Rows are points. Each copy is the shape, with its points in the same order, turned, moved and blurred by noise. Is it also mirrored, or only turned?

Shape (6 x 3):
[[ 0.47  0.09  0.24]
 [-0.31  0.22 -0.20]
 [-0.12 -0.42  0.31]
 [-0.61  0.15 -0.27]
 [ 0.39 -0.09  0.09]
 [ 0.13 -0.20 -0.16]]
Copy 1, 6 rows:
[[ 0.36 -0.45  0.44]
 [ 0.05  0.13 -0.09]
 [-0.40 -0.35  0.41]
 [-0.14  0.35 -0.28]
 [ 0.26 -0.52  0.25]
 [ 0.08 -0.42 -0.04]]
Copy 1 is: only turned
Copy 2 (6 x 3):
[[ 0.17  0.55 -0.16]
 [-0.36 -0.13 -0.09]
 [ 0.24 -0.06 -0.63]
 [-0.57 -0.35 -0.18]
 [ 0.25  0.34 -0.14]
 [ 0.19 -0.04 -0.04]]
Copy 2 is: mirrored
Copy 3, 6 rows:
[[ 0.31 -0.25  0.32]
 [-0.03 -0.03 -0.54]
 [-0.37 -0.56  0.09]
 [-0.22 -0.06 -0.77]
 [ 0.11 -0.20  0.33]
 [-0.15 -0.07  0.05]]
Copy 3 is: mirrored

Shape, 7 rows:
[[ 0.15 -0.05  0.28 -0.47]
 [-0.41 -0.26  0.11  0.08]
 [ 0.29  0.12 -0.02  0.18]
 [-0.50  0.12  0.43 -0.49]
 [-0.51 -0.33 -0.33  0.35]
 [ 0.15  0.06 -0.37 -0.46]
 [ 0.32 -0.08 -0.19 -0.10]]
Copy 1 (7 x 4):
[[ 0.10  0.34  0.25 -0.34]
 [-0.09  0.33  0.03  0.42]
 [ 0.20 -0.29  0.18  0.05]
 [ 0.38  0.76  0.00 -0.02]
 [-0.32  0.06 -0.26  0.66]
 [-0.05 -0.02 -0.30 -0.41]
 [-0.10 -0.21  0.08 -0.20]]
Copy 1 is: only turned
Copy 2, 7 rows:
[[ 0.59  0.13  0.09 -0.31]
 [ 0.10 -0.32  0.25  0.15]
 [-0.08  0.23 -0.24 -0.21]
 [ 0.70  0.10  0.42  0.29]
 [-0.42 -0.41  0.39  0.10]
 [ 0.12  0.36  0.42 -0.54]
 [ 0.01  0.15  0.00 -0.50]]
Copy 2 is: only turned

Shape (9 x 4):
[[ 0.26  0.46  0.21  0.17]
 [ 0.18 -0.39  0.41 -0.28]
 [-0.06 -0.44 -0.06  0.53]
 [-0.02  0.12  0.43 -0.22]
 [ 0.13  0.11 -0.54 -0.52]
 [ 0.08 -0.11 -0.04 -0.48]
 [-0.09 -0.61  0.01  0.15]
 [-0.53 -0.11  0.00 -0.16]
 [-0.05 -0.29  0.22 -0.04]]
Copy 1 (9 x 4):
[[-0.11  0.02  0.17 -0.54]
 [-0.23  0.22  0.61  0.25]
 [ 0.16 -0.59  0.22  0.22]
 [-0.36  0.31  0.24 -0.06]
 [ 0.66  0.58  0.09 -0.02]
 [ 0.18  0.45  0.30  0.14]
 [ 0.11 -0.26  0.36  0.51]
 [-0.01  0.20 -0.20  0.41]
 [-0.08  0.04  0.31  0.24]]
Copy 1 is: mirrored
Copy 2 (9 x 4):
[[-0.53  0.00  0.55 -0.01]
 [-0.10  0.41 -0.13  0.39]
 [ 0.55  0.12  0.49  0.09]
 [-0.38  0.25 -0.03 -0.05]
 [-0.19 -0.65 -0.21  0.33]
 [-0.16 -0.10 -0.26  0.31]
 [ 0.48  0.20  0.10  0.22]
 [ 0.17 -0.06 -0.21 -0.29]
 [ 0.08  0.26  0.01  0.12]]
Copy 2 is: only turned
Copy 3:
[[ 0.04  0.02 -0.42 -0.45]
 [ 0.72 -0.17  0.10  0.00]
 [ 0.06  0.29  0.62 -0.26]
 [ 0.32 -0.33 -0.23 -0.17]
 [ 0.06  0.32 -0.33  0.53]
 [ 0.47  0.02 -0.18  0.34]
 [ 0.31  0.07  0.60  0.04]
 [-0.05 -0.39  0.28  0.30]
 [ 0.35 -0.14  0.26 -0.06]]
Copy 3 is: only turned

Shape (12 x 6):
[[ 0.24  0.14  0.03 -0.14  0.25 -0.20]
 [ 0.12  0.01 -0.17  0.18 -0.08  0.41]
 [ 0.03 -0.39  0.18 -0.34 -0.52  0.18]
 [ 0.07 -0.01  0.03  0.11 -0.23 -0.33]
 [-0.14  0.20  0.17  0.10  0.18  0.34]
 [ 0.37 -0.46 -0.10 -0.17 -0.23 -0.11]
 [ 0.10  0.18 -0.28  0.27  0.24  0.36]
 [-0.75  0.19  0.16  0.64  0.57  0.36]
 [ 0.14  0.64  0.22  0.19  0.01 -0.66]
 [ 0.31 -0.66 -0.02  0.22  0.04 -0.08]
 [-0.22  0.40 -0.44  0.11  0.13 -0.14]
 [-0.61  0.25  0.32  0.27 -0.40  0.01]]
Copy 1 (12 x 6):
[[-0.34 -0.04 -0.42 -0.08 -0.01  0.28]
 [-0.24  0.16  0.08 -0.47  0.42  0.06]
 [-0.05 -0.13  0.55 -0.10  0.18  0.58]
 [-0.01  0.26 -0.03  0.12 -0.11  0.24]
 [ 0.06 -0.17 -0.25 -0.47  0.31  0.04]
 [-0.50  0.13  0.28  0.15  0.14  0.45]
 [-0.30  0.12 -0.25 -0.54  0.34 -0.15]
 [ 0.48 -0.29 -0.45 -0.30  0.48 -0.72]
 [ 0.22  0.38 -0.72 -0.03 -0.39  0.27]
 [-0.43  0.15  0.14  0.36  0.53  0.10]
 [-0.13  0.17 -0.24 -0.36 -0.29 -0.33]
 [ 0.71  0.09  0.09 -0.21  0.00  0.01]]
Copy 1 is: only turned
Copy 2, 12 rows:
[[ 0.07  0.19 -0.19 -0.05  0.13 -0.29]
 [-0.35 -0.05 -0.02  0.18  0.02  0.37]
 [-0.69 -0.02  0.04 -0.52 -0.13  0.01]
 [-0.19  0.08  0.32 -0.15  0.02 -0.21]
 [-0.01  0.03 -0.12  0.03 -0.38  0.21]
 [-0.63  0.21  0.11 -0.38  0.42 -0.03]
 [ 0.00 -0.06 -0.10  0.33  0.06  0.33]
 [ 0.61  0.05  0.19  0.04 -0.57  0.73]
 [ 0.30  0.18  0.37  0.15 -0.13 -0.74]
 [-0.38  0.50  0.26 -0.32  0.34  0.29]
 [ 0.29 -0.39  0.19  0.16  0.19  0.01]
 [ 0.05 -0.28  0.49 -0.24 -0.62  0.03]]
Copy 2 is: mirrored
